Each row is a point. The points of each table are mixes of a few directions, plus a little noise. Count the directions of each table, and those that both share. Where both have some left over, give the other angles between the two spaces (their principal angles), to ten degrees, smallest first.
In the rows, zero is written as 128.

First (4 x 3):
[[156 116  95]
 [151 118 102]
 [138 121 116]
 [ 67 155 200]]
Second (5 x 3):
[[112 125 119]
 [185 136 157]
 [ 76 120 102]
 [ 78 121 102]
 [191 137 160]]
Directions: first 1, second 1, shared 0; angles 80

First (7 x 4):
[[123 131 127 130]
 [200  97 131  93]
 [ 84 145 126 149]
 [115 133 129 135]
 [ 85 145 126 149]
 [208  94 132  90]
 [ 83 146 126 151]]
Second (7 x 4):
[[128 128 134 129]
 [130 125 116 151]
 [122 126 249 173]
 [129 133  94  80]
 [129 126 121 144]
 [129 129  98 115]
 [130 129  85 103]]
Directions: first 1, second 2, shared 0; angles 70

First (10 x 8):
[[134 125 132 135 121 120 119 126]
 [148 118 142 153 106  99  97 123]
 [142 120 138 145 113 109 107 125]
 [150 116 146 156 104  94  93 122]
 [135 125 133 136 121 118 118 127]
 [165 109 156 173  89  75  72 119]
 [135 123 134 137 121 117 117 126]
 [124 130 125 123 132 134 134 129]
 [ 49 169  69  30 212 243 248 148]
 [ 98 144 105  91 160 173 175 136]]
Second (7 x 8):
[[145 119 116 123 132 136 136 154]
 [146 107  97 114 132 177 148 171]
 [ 79 143 159 138 116 142 106  53]
 [136 140 138 135 126  79 122 130]
 [103 108 109 115 125 228 138 113]
 [104 165 176 151 119  47  99  69]
 [184 120 100 120 138  89 144 211]]
Directions: first 1, second 2, shared 0; angles 50

First (10 x 9):
[[164 192  91 115 125 106 108 110 159]
 [143 131 112  90 112 117 132 104 100]
 [ 96 107 161 190 153 153 122 170 168]
 [ 69  32 188 161 138 161 149 166  92]
 [154 136  99  60 101 104 139  87  77]
 [172 195  85  97 118 103 114  98 146]
 [157 180  99 114 125 115 117 111 153]
 [125 148 139 173 147 136 113 151 175]
 [118 123 135 146 132 134 127 139 134]
 [ 82  35 174 134 127 150 154 148  72]]
Second (7 x 9):
[[137 103 123 174  80  96  69  66 109]
 [129 125 129 136 120 122 118 119 123]
 [124 135 130 114 144 140 146 149 135]
 [133 119 124 146 107 116 104 103 122]
 [138 104 124 172  78  95  66  67 111]
 [113 162 138  68 196 174 212 212 152]
 [120 150 133  89 171 157 181 180 143]]
Directions: first 2, second 1, shared 0; angles 80

First (9 x 12):
[[149 140 148 148 124  99 125 141 119 112 151 153]
 [ 99 110  98  97 135 170 132 106 140 150  94  92]
 [138 134 136 138 126 115 127 135 124 121 139 139]
 [147 139 147 147 124  99 125 141 119 112 150 152]
 [137 134 138 137 126 113 126 135 123 120 141 141]
 [143 138 144 143 125 106 125 139 122 116 146 148]
 [146 139 146 146 125 104 125 140 121 115 147 149]
 [124 125 123 123 129 135 129 125 129 131 123 122]
 [ 72  93  69  71 141 210 136  87 153 173  62  58]]
Second (10 x 12):
[[163 139 131 148 117 121 126 124 149 129 118 140]
 [ 62 125 115 103 134 157 150 119 116 125 116 116]
 [125 137 117 128 136 120 136 135 128 132 134 135]
 [137 143 112 131 146 100 134 149 122 137 152 141]
 [  7  99 120  72 141 182 148 115  88 118 119  90]
 [126  98 149 114 129 130 103 131 103 122 144 106]
 [161 148 127 154 107 133 137 112 166 128  97 146]
 [165 102 160 134 114 126  94 123 123 121 132 114]
 [152 143 122 143 127 115 132 131 142 132 127 142]
 [182 145 126 152 130  95 121 142 142 135 142 148]]
Directions: first 1, second 3, shared 0; angles 40

First (11 x 18):
[[151 151 103 130 179 106 102 167 132  94 126 100 148  74 115 146  78 144]
 [137 136 173 120  85 116 134 142 140  86  95 118  69 107 128 151 134 137]
 [135 128  58 142 249 132 111 172 124 124 112  95 169 116 117 141  86 157]
 [171 104 143 184 105 138 155 138 138 110 144 123  73 122 105 146 133  95]
 [122 135 100 120 179 126 112 148 128 112 107  96 141 115 124 140 114 160]
 [126 130 123 121 153 157 139 119 135 147 119 179 137 198 132 118 128 107]
 [111  76 125 164 107 130 168 110 104 201 160 146 125 132 148 105 159  95]
 [ 42 135 134  57  83 121 108  77 104 178 120 117 178 139 167  89 182 177]
 [158 130 134 158  75 114 115 114 130 112 189 102 133  76 106 126 125 108]
 [153 146 155 121 112 170 135 113 158  91 104 169  91 210 110 140 139 109]
 [ 99 141 159  90  82 104 128 112 117 153 133 160 145 114 156 106 131 120]]
Second (10 x 18):
[[ 99 119 119 114 129 117 130 119 112 176 146 148 174 118 150 103 130 121]
 [118 151 125  90 122 132  97  99 135 126 152 143 179 152 122 120 134 135]
 [117  76 118 148 187 130 154 181 131 110  57  71  65 110 128 174 156 178]
 [135 110 106 154 186 119 133 194 134  91  74  62  96  66 122 161 113 170]
 [170 129 150 185 107 131 170 148 124 118 111 145  44 128 130 126  96  82]
 [125 131 119 111 107 127  94  91 133 119 176 104 168 128 106 131 156 144]
 [110 153 140  80 116 134 107 110 140 124 126 158 167 155 132 120 134 135]
 [100 117 131  98 105 126 113  96 126 150 155 131 169 137 130 121 165 140]
 [125 132  99 115 161 133 111  96 117 152 162 142 169 172 121 119 128 127]
 [182 161 174 185  60 128 171 145 128 113 121 176  49 112 138 103  68  49]]
Directions: first 6, second 6, shared 4; angles 30, 30

First (9 x 20):
[[105 150 174 107 136 131  89 128 107 149 114 161  99 119 145  89 116 107
  138 110]
 [124 132 136 125 129 128 121 126 125 133 126 135 122 127 133 121 127 124
  129 126]
 [101 154 182 102 136 133  79 129 103 153 111 167  93 115 147  82 116 103
  140 109]
 [171  88  44 168 115 123 202 125 168  90 155  66 181 145  96 201 146 166
  110 159]
 [175  83  37 171 115 120 210 127 171  85 158  61 188 147  95 207 149 168
  108 161]
 [115 140 153 116 131 130 104 128 116 141 120 145 112 124 136 106 122 117
  134 119]
 [171  88  45 167 115 121 204 127 168  88 155  66 184 145  97 201 147 168
  109 159]
 [104 151 176 105 135 133  85 128 106 151 112 163  97 118 145  86 116 106
  139 110]
 [ 89 165 206  92 139 134  57 130  92 165 103 184  78 112 156  61 109  91
  146  99]]
Second (8 x 20):
[[125  94 130 122  81 117  83  78 158 121  98 138 151  94 121 128 116 138
   98 132]
 [ 79  95 144 104 127 147 221 200  94 143  64 190  98 106 128 122 171 176
  172 166]
 [157 178 105 142 127 130  86  79 123 120 205 102 148 188  62 116 101  70
  105 128]
 [161 173 123 149 164 121  97 142 125 121 206  63 129 183 120 127 108  81
  133 105]
 [165 133 134 148  93 113  66  63 124  98  94 106 151 131 196 124 120 132
   82 103]
 [133 149 113 129 180 127 133 140 156 148 184 107 119 118 114 148 113 107
  140 108]
 [110 116 115 112 116 142 172  85 123 141  70 201 123  79 140 138 147 164
  114 138]
 [ 95  86 162 119 135 125 167 239 120 131 103 115 104 124 142 122 150 154
  180 146]]
Directions: first 1, second 5, shared 0; angles 80

First (8 x 32):
[[166 188  23  73 101  83 114  60  63 101 120 139 151 165 116 158 143 138
  175 187 123 210  95 143 183 133 209  82 131  10 108  87]
 [140 103 155 137 110 154 143  92 122 122 161 148  98 142  83 130  86 123
  171 117 113 124  70 131 113 134 117 128 137 164 117 109]
 [ 77  86 165 161 130 150 114 218 192 133 128 129 159  86 185 107 131 127
   87 137 127  55 187  85 128 125  32 125 117 150 137 183]
 [110 140  98 125 108 102 119 134 128 109 106 120 152 122 128 138 142 133
  120 143 133 140 139 125 141 138 117 119 114  96 121 134]
 [130 130  69 110  59 118 126  66  92  78 147 156 143 148  77 156  94 134
  199 180 107 165  53 126 165 150 121  82 123  65  94  99]
 [138 136 187 146 181 129 144 135 143 167  99  90  87 124 116 116 151 121
   74  48 155 123 152 160  68 118 162 188 126 214 153 130]
 [156 114 186 130 187 169 135 143 142 176 157 135  94 133 162 102 121 122
  120  99 124  98 147 125 102 101 151 152 156 182 150 131]
 [113 131 140 140 149 119 123 169 151 142 105 108 137 110 159 119 154 127
   81 112 142 113 177 125 118 123 116 144 120 140 142 150]]
Second (8 x 32):
[[ 92  93 102 144  34 122 131  82 127  66 144 137 152 128  52 169  87 126
  173 163 108 133  53 126 146 166  58  96 101 107  85 120]
 [151 116 143 119 172 153 119 148 146 170 161 125 139 133 194 130 144 123
  101 149 114  95 177 114 146 105 139 121 142 117 135 141]
 [153 111 149 119 150 165 130 120 130 155 174 147 115 142 151 123 107 123
  148 139 110 107 125 120 133 111 140 121 149 133 128 124]
 [ 54 147 133 163 121  76 118 221 169 105  31  79 157  73 141 108 180 132
   39  85 176 113 206 122 100 146  71 161  89 153 151 180]
 [170 129 171 114 185 166 141 130 116 168 161 161  80 138 151  92 106 124
  155 103 121 119 120 127 110  99 174 143 167 164 146 115]
 [110  60 153 147  92 175 127 128 163 125 193 144 150 123 137 146  88 122
  148 171  93  70 111  98 148 134  41  98 126 136 105 146]
 [158 173  70  96 127  93 124  75  85 122 110 114 134 158 111 153 150 132
  135 143 132 188 115 159 147 131 203 117 127  72 118  98]
 [133 197 102 116 145  72 138 128  86 112  47 116  95 127  87 103 152 141
  123  67 174 196 120 161  93 136 196 163 129 139 149 109]]
Directions: first 4, second 4, shared 3; angles 40

First (10 x 32):
[[155 138 159 120 152  76 139 133 128 135 109 113 114 170 121 115  91 127
  118 134 133 175 168 114 111 121 113 144 148 129 136 133]
 [122 123 126 138 111 148 122 124 131 119 128 132 132 118 135 133 143 122
  135 128 128 117 123 132 132 125 134 122 125 131 126 129]
 [131 118 149 161  89 158 115 118 137 103 107 129 123 132 151 134 150 103
  146 134 133 125 149 127 125 117 138 116 139 145 130 136]
 [137 140 127  97 172  79 143 139 120 149 136 120 124 143 105 116  91 149
  107 125 125 153 128 124 122 134 113 144 127 115 130 125]
 [143 121 164 159  96 137 118 119 137 104  97 123 115 150 149 130 138 100
  144 139 135 143 169 120 120 112 134 122 151 146 132 137]
 [101 120  98 135 105 179 119 122 130 123 148 142 144  88 136 140 165 131
  137 121 123  82  87 143 146 136 144 113 108 126 121 122]
 [ 74 112  62 136  86 229 110 115 128 120 170 159 161  44 140 152 200 135
  146 113 115  33  44 158 166 147 157  99  84 121 113 115]
 [128 141 111  91 174  89 143 140 118 156 147 125 132 130 104 118  98 155
  107 122 124 140 112 128 126 139 114 144 118 110 127 121]
 [122 126 122 131 122 139 126 128 128 128 132 131 130 120 128 131 135 129
  130 128 125 119 121 131 133 128 132 125 124 128 127 127]
 [165 142 166 110 171  46 144 139 123 143 107 107 106 184 113 109  69 131
  110 135 135 196 179 109 102 120 103 154 153 127 138 134]]
Second (9 x 32):
[[134 160  90  34 249  17 168 159 102 197 175 115 133 140  62 102  43 197
   71 112 117 165  93 125 124 158  92 172 105  83 129 111]
 [124 106 154 192  45 205 101 106 145  80  96 136 124 119 173 146 186  80
  167 139 135 103 152 130 131 108 153  97 143 159 127 140]
 [128 127 128 129 127 128 127 128 128 128 128 128 128 128 128 128 128 128
  128 128 128 128 128 128 128 128 128 127 128 128 128 128]
 [128 128 127 127 130 126 128 128 127 129 129 128 128 128 127 128 127 128
  127 128 128 128 128 128 128 128 127 128 128 127 128 128]
 [126 119 139 154  95 159 117 119 135 109 115 132 126 125 146 136 152 109
  143 133 131 117 138 129 129 120 138 116 134 140 128 133]
 [127 122 134 144 107 147 121 123 132 116 120 130 127 126 139 133 143 115
  138 131 130 122 134 129 128 123 134 120 132 136 128 131]
 [127 123 135 145 106 148 121 122 132 116 119 131 127 126 140 132 144 115
  138 131 130 121 134 129 129 122 135 120 132 136 128 131]
 [131 143 109  81 188  72 148 144 115 163 151 122 131 135  95 115  85 163
  100 120 122 147 110 127 126 142 110 150 117 106 128 120]
 [126 122 135 145 105 149 120 122 133 115 119 131 127 125 140 133 144 115
  138 131 130 121 134 129 128 122 135 119 133 136 128 131]]
Directions: first 2, second 1, shared 1

First (10 x 32):
[[ 98  95 121 131 104 158  72 125  99 144  69 127 107 117 114 158 135  78
  178 174 182 146 119 128 158  83 144 146 215 226 121 175]
 [114 114 125 130 118 142 102 127 115 135 102 127 119 123 121 141 131 105
  151 148 152 137 124 127 142 108 135 136 167 172 125 149]
 [141 143 131 127 138 115 152 129 141 121 153 129 138 133 133 115 125 150
  106 108 105 120 132 128 115 147 121 121  91  86 131 107]
 [162 165 135 124 155  94 192 132 161 109 196 130 152 140 144  94 121 186
   70  76  67 107 139 129  94 178 110 108  30  16 135  74]
 [ 91  88 121 133 100 165  60 125  93 148  55 126 101 115 110 164 136  65
  191 184 194 151 117 127 164  73 148 150 234 249 120 186]
 [143 145 131 127 139 113 156 129 143 120 158 129 139 133 135 113 125 154
  103 105 102 119 133 128 113 150 120 119  85  79 131 105]
 [145 147 131 126 141 110 160 130 144 118 161 129 140 134 137 112 124 158
  100 102  98 118 133 129 111 153 119 117  79  72 132 101]
 [144 144 131 126 140 112 156 130 142 120 159 129 139 133 135 113 124 154
  102 105 101 118 132 128 113 151 120 119  84  79 131 103]
 [124 123 127 128 125 132 120 128 124 130 120 128 125 127 126 132 129 122
  135 134 135 131 127 128 131 123 130 130 140 141 127 134]
 [117 117 127 129 120 138 109 127 118 134 107 127 120 124 123 139 130 110
  146 144 147 135 125 128 139 112 134 135 158 163 126 145]]
Second (11 x 32):
[[132 105 126 126 128 141 109 130 121 125 130 113 128 126 120 125 139 116
  157 166 155 118 119 141 134 110 121 141 149 157 110 161]
 [ 97 144 123  91 105 176  90  98 114 143 100 128 140  79  99 151 112  89
  137 117 120 109 171 129 170 144 169  87 158 150 148 152]
 [143 139 133 108 135 103 129 126 125 146 139 152 118 104 182  79 117 165
  101  94  92 145 132 142 116 175 119 119  81  67 157 101]
 [152  68 126 131 138 135  96 143 117 121 146  99 120 135 133 100 156 124
  189 214 187 115  91 163 125  92  94 174 156 174  85 191]
 [ 97 141 122 143 113 162 132 119 132 112 104 111 145 144  60 198 127  81
  137 133 145 111 145  99 150  91 158 114 176 184 114 139]
 [104 148 125 181 124 133 176 138 150  95 114 112 144 192  55 215 133  96
  117 121 143 124 125  77 123  71 144 132 162 175 102 107]
 [136 118 129 171 139 108 162 150 143 104 138 115 128 182 109 152 143 131
  130 146 150 133  99 111 105  87 109 159 135 148  98 119]
 [148 145 135 135 143  81 160 139 138 134 146 153 117 138 179  91 121 177
   86  85  90 154 117 126  97 162 109 132  71  60 149  77]
 [151 140 135 103 139  90 131 128 125 152 146 161 113  99 204  58 115 182
   92  84  81 152 129 148 109 191 111 120  62  44 165  91]
 [123 128 127 124 124 137 121 124 126 129 123 126 130 122 120 134 127 120
  132 130 130 124 133 128 135 127 134 123 136 136 128 135]
 [124 132 128  96 121 141 101 113 116 146 123 137 127  87 146 106 118 128
  128 118 113 125 147 144 144 159 139 108 122 113 149 137]]
Directions: first 1, second 3, shared 0; angles 30

First (10 x 32):
[[125 120  84 166 176 149 190 146  84 221 123 140  72  61  74 119 138 118
  196 113 110 126 143 233 114 102 136 142 187 139 191 162]
 [ 84 137  99 182 202 151 197 148 107 153 125 107  87 105  95 121 108 160
  159 142  60 133 108 200 113 116 151 134 168 114 161 140]
 [140 127  99 183 126 127 203 183 106 143 124 175 140  88 102 104  87 121
  117 112  76  93 144 204 171 128 164 133 132 177 117 190]
 [157 112 169  71  57 116  33 101 151  86 120 122 147 160 169 141 172 102
  103 126 200 131 129  26 127 138 102 116 100 128 101  95]
 [120 123 160 119  90 132  74 137 130  72 100 109 136 162 157 129 142 133
   92 138 120 127  96  50 136 140 134 111 130 134  98 106]
 [125 108 138  94 139 134 101  67 184 112 159  95  90 130 141 150 172 122
  158 152 199 146 140 100  79 117  93 135  87  75 146  99]
 [121 121 102 166 148 150 159 168  70 195  97 138  85  81  88 115 141 122
  170 110  92 121 122 190 131 113 147 130 201 157 171 153]
 [130 139 142  94 130 116 101  93 150 115 145 116 148 159 144 139 127 135
  119 134 157 148 131  96 115 133 107 128 106 102 122  99]
 [142 119 136 138  94 115 141 141 164  68 140 150 157 133 149 122 105 121
   85 134 126 101 139 114 154 140 139 126  70 144  84 155]
 [140 171 153  67 117  90  82  93 135 107 144 130 216 205 159 138  91 149
   79 120 142 157 128  68 141 151 106 123 104 112  93  78]]
Second (11 x 32):
[[110 111 127 138 152 111 140 141 151 124 140 112 123 127  92 148 141 154
   93  92 158 108 149 143 115 112 109 134 128 101 141 124]
 [ 99 126  76 162 142 133 170 119 156 139 129 166 117 133 153 139 146 159
  141 116 116 120 141 127 125 135  98 120 124 120 131 177]
 [144 114 149 146 133 142 170 135 152  81 156 109 109  90 114 107  91  98
  134 180 110 114 127 178 130 122 175 146  73 133 111 137]
 [108 103 153 125 165  92 117 157 152 127 145  82 127 130  53 163 152 166
   54  60 199  98 161 147 108  99  97 141 141  83 156  93]
 [104  84 154 153 184  97 172 165 187  89 175  69 105 100  36 156 131 160
   51  85 192  77 169 196 101  90 122 153  92  73 149 111]
 [148 147 153  85 101 126  62 123  79 151 102 121 152 151 137 124 132 110
  134 127 130 155 106  87 137 135 130 120 164 147 129  87]
 [147 165 144  62  85 119  20 115  51 191  74 135 172 181 153 133 157 122
  135  97 138 173  98  42 141 143 101 106 213 153 139  75]
 [142 160  92 124  87 160 119  95  93 151  99 184 135 141 212 104 121 102
  199 175  65 164  96  87 149 162 137 110 140 173 106 163]
 [156 142 119 140  99 167 157 108 119 101 128 156 117 106 187  86  86  78
  196 215  60 146  99 139 147 151 181 128  89 171  95 161]
 [124 137  77 167 117 164 189 105 146 116 130 182 108 112 193 105 109 114
  193 186  61 133 118 138 140 152 146 120  91 153 103 198]
 [125 117 161 103 141 101  90 149 121 137 128  89 138 142  76 149 145 145
   76  79 179 120 140 125 117 109 110 135 154 104 148  81]]
Directions: first 5, second 3, shared 1; angles 70, 80

First (10 x 32):
[[133 123 121  89 158 102 133 118 112 124 142 170 152  39  74 141 141 134
  144 155 150 115 115 181 126 131 100 129  85  77 164 116]
 [108 153 152 150 113 158 134 112 161 124 121  80 119 209 183 107 112 137
   89 116 125 145 123 127 107 114 168 122 190 134  90 137]
 [141 111 112 123 130 114 122 143 109 132 129 150 127  96 105 139 135 119
  152 129 123 120 136 112 144 137 108 132  95 140 144 126]
 [171  69  75 154 103 104 100 196  74 148 115 163  97 105  99 156 141  89
  199 100  86 111 170  10 192 160  81 143  53 229 149 131]
 [116 143 143 131 127 140 134 114 145 124 128 109 130 155 148 118 122 136
  107 128 133 135 121 144 113 120 146 124 157 116 114 130]
 [123 138 135  81 166 107 140 100 125 118 146 164 161  41  79 135 138 144
  127 163 162 119 104 213 109 122 111 126 102  48 161 114]
 [128 128 127 123 133 124 129 126 126 127 130 134 131 115 120 130 130 129
  130 132 132 126 126 136 127 128 124 128 122 120 133 126]
 [119 137 139 173  94 161 124 136 151 132 112  75 101 236 195 110 112 123
  104  97 103 144 141  73 127 123 164 126 184 183  83 142]
 [138 115 115 117 136 112 125 136 111 130 132 152 133  86 100 139 136 123
  148 134 130 119 131 129 139 135 107 131  96 125 148 123]
 [101 162 161 139 123 158 140  98 167 120 126  82 129 197 178 105 113 145
   80 125 136 145 113 158  95 109 171 119 195 107  94 134]]
Second (8 x 32):
[[116 138 128 162 105 132 142 128 127 154 127 109 146 106 139 115 140 126
  151 111 137 112 136  97 130 107 115  99 105 118 143 125]
 [134 134 141 105 134 130 118 122 128 107 128 136 116 119 124 115 124 122
  131 141 126 124 114 164 118 118 115 131 128  98 123 130]
 [100 139  97 184  70 155 189 128  79 196 137  82 158  87 163  92  95 121
  196  80  92  94 136   7 153 122 112  65  83 161 167 152]
 [163 130 146 153  95 128  95 173 145 109 113 119  96 147 142 123 143 119
  141 120 130 121 139 112 113  91 108 128 129 133  89 124]
 [116 127 134  46 187 125 128  81 119  91 140 165 125 119  97 130 104 131
   97 170 122 144  94 225 123 163 140 159 149  87 142 134]
 [131 121 126 193 134  96 122 155 196 159 125 117 171 159 120 196 194 176
   64 120 204 156 169 112 112 120 177 138 158 157 106  86]
 [150 125 133  97 149 121 117 142 142  97 133 144 114 153 116 155 112 151
   88 150 128 150 118 166 108 143 155 161 171 139  94 129]
 [113 109 119  84 149 137 113  94  89 112 121 151  98 134 122  98 113  79
  157 133  85 123 118 140 167 160 101 142 101 130 162 144]]
Directions: first 2, second 5, shared 1; angles 60

First (9 x 32):
[[126 132 125 116 135 121 110 135 123 130 138 135 126 136 140 129 137 118
  136 131 133 129 122 124 135 124 125 121 132 137 111 121]
 [142  96 159 200  80 177 249  89 162 108  65  77 145  76  41 126  73 200
   74 110  95 121 170 146  84 157 149 180  93  68 247 170]
 [120 144 109  85 156 100  59 150 108 139 164 157 119 158 179 129 159  86
  160 138 148 132 104 118 153 111 115  98 148 164  58 104]
 [135 112 144 166 104 153 190 108 146 117  96 102 136 100  83 128  99 165
  100 119 111 124 150 138 106 143 138 154 109  97 189 151]
 [127 129 126 123 130 125 121 130 126 129 131 132 128 130 133 128 130 125
  131 129 129 129 126 127 131 126 126 126 130 130 122 126]
 [131 120 136 147 117 139 157 118 135 124 114 116 133 117 108 128 117 145
  116 124 120 127 138 132 118 133 133 141 120 114 154 138]
 [125 136 119 110 139 116  97 138 119 133 144 142 124 141 149 127 141 111
  141 133 137 129 117 123 139 120 123 114 137 143  99 117]
 [125 136 120 110 140 116  98 138 119 133 143 141 122 142 149 128 143 111
  143 133 136 129 118 124 140 121 123 116 136 143  99 118]
 [122 142 113  95 151 106  73 146 112 137 157 151 119 153 168 128 153  95
  154 136 145 131 109 119 148 115 118 104 142 156  72 107]]
Second (11 x 32):
[[147 113 160 152 104 125 109 129 146 112 129 141 137 145 150 129 114 138
  132 110  87 131 134 102 146 148 141 129 146 113 115 135]
 [144 122 154 147 135 127 105 121 145 120 111 150 136 157 149 112  95 140
  129  94  86 145 115 109 146 151 142 116 133  99 111 122]
 [139 119 145 160 127 149 166 108 139 124  86 117 137 124 100 119  87 159
  109 106 113 136 132 130 115 142 139 140 109  92 163 138]
 [117 131 125 126 138 123 126 124 147 128 133 139 125 124 125 107 126 131
  112 116  92 138 117 145 132 145 137 115 120 116 145 114]
 [139 107 159 141  69 108  86 149 156 101 179 144 134 131 168 143 160 120
  138 134  73 116 148  99 158 148 138 130 173 144 106 140]
 [120 152  91  82 165 118 102 144  75 152 138 125 116 144 146 149 157  90
  164 159 220 120 117 123 125  79  99 120 131 174  72 118]
 [156 140 125 109 156 128  89 140  59 147 106 126 130 179 169 169 122 102
  190 143 241 121 124  74 134  73  99 131 146 163  32 138]
 [ 95 151  75  92 166 137 174 122 102 155 121 102 113  93  80 124 147 117
  113 157 192 123 121 178  92  98 109 130  91 146 166 116]
 [110 143  99 115 164 141 167 114 116 146 103 113 121 110  89 113 117 133
  111 130 157 134 116 163 103 117 122 127  93 120 163 117]
 [120 112 143 148  86 125 143 127 172 108 153 128 131  99 114 117 140 143
   99 126  57 124 143 144 131 161 145 135 134 115 176 134]
 [120 119 133 137  98 126 141 130 153 116 149 124 128 103 116 125 144 135
  110 134  90 121 141 140 127 145 136 135 133 126 161 134]]
Directions: first 1, second 4, shared 1

First (11 x 32):
[[ 83 157 129 111 154 209 115 123 169 151  59 121 172 124 139 201  96 156
  125 194 116 184 128 133  93 165 150 123 130  79 160 180]
 [181 146 115 123 122  33 150 125  69 116 174 133  82 131 105  29 186 120
  143  63 140  95 113 144 190  85 107 175 108 158 111  48]
 [149  91 116 154  84  76 144 129 110 111 192 121 106 119 127  84 139  93
  122  89 152  81 133 119 125 103 115 111 131 161  88  99]
 [101 165 159  85 179 178  96 131 127 137  62 133 148 145 129 157  96 174
  107 144  80 147 120 134 158 135 143 118 143 117 144 159]
 [126  65 134 161  85 119 124 135 137 109 181 121 123 123 142 131 102  92
  107 106 140  79 145 104 101 118 123  71 151 163  89 144]
 [139 101 115 162 116 133 143 129 160 129 145 137 124 123 132 162 149 105
  162 153 156 154 141 120  85 154 121 149 115 115 158 136]
 [179  56 151 164 107  58 126 144 106  93 212 150  74 146 125  90 149  88
  134  56 133  62 142 101 151 102 100 113 141 199 109  99]
 [ 84 223 131  53 165 161 111 114  93 151  44 101 166 125 122  98  92 192
   80 138  84 139  96 161 184 105 156 121 136  98 101 127]
 [ 89  72 109 172  73 181 135 126 185 130 148 106 164 102 156 196  85  90
  117 175 161 131 151 105  33 157 140  69 142 111 110 184]
 [153 180 139  96 187 112 125 129 106 136  89 152 108 149 107 110 170 164
  158 122 105 163 113 148 183 130 121 195 107 118 178  98]
 [122 154 108 128 138 149 141 121 148 144 101 128 141 121 126 152 145 136
  154 166 141 175 125 139 107 151 132 164 107  89 161 130]]
Second (10 x 32):
[[169  61 181 181 154 133  83 110 135 151 193 214  47 164 115  84 110  87
  169  39 171  79 163  72 122 177 112  46 207 174 126 185]
 [164 136 112  63 117  64 200 174  69  77 129  98 160 128 159 137 141 162
   74 135  56 106  95 166 190  33 138 173  64 141  94  48]
 [168 142 119 113 163 150 172 122 125 161 117 190 118 140 144 136 130 139
  166 134 146 164 127 132 116 151 147 131 121  81 145 146]
 [129 158  95 104 107 102 166 134 108 119 123  92 156 109 131 117 143 144
  107 149 120 130 110 155 139  94 131 160  97 112 116  82]
 [116 106 145 171 126 134  82  94 135 152 150 160  79 138 111  75 117  80
  159  75 174 114 146 101 112 163 126  81 168 147 101 172]
 [ 72 150 117 161 116 166  82  94 165 156 103 106 132 112 107 122 124 106
  149 149 169 159 137 123  88 175 129 125 143 107 137 164]
 [143 144 117 107 136 148 158 154 145 124 117 108 172 117 131 189 140 179
  113 186 108 143 126 138 119 131 116 159 120 103 190 105]
 [131 105 155 148 148 159 101 127 155 136 131 153 114 142 124 153 119 126
  145 126 135 129 145 104 112 165 120 106 159 135 160 163]
 [139 145  97  93  82  63 172 158  87  84 150  54 170 101 129 113 150 160
   67 141  91  86 104 159 168  50 112 167  93 148 108  37]
 [ 49 133 141 140 128 163  64 113 155 121  67 101 135 135 129 154 107  95
  132 146 110 171 128 130 116 142 150 131 109 132 106 180]]
Directions: first 4, second 5, shared 2; angles 60, 60
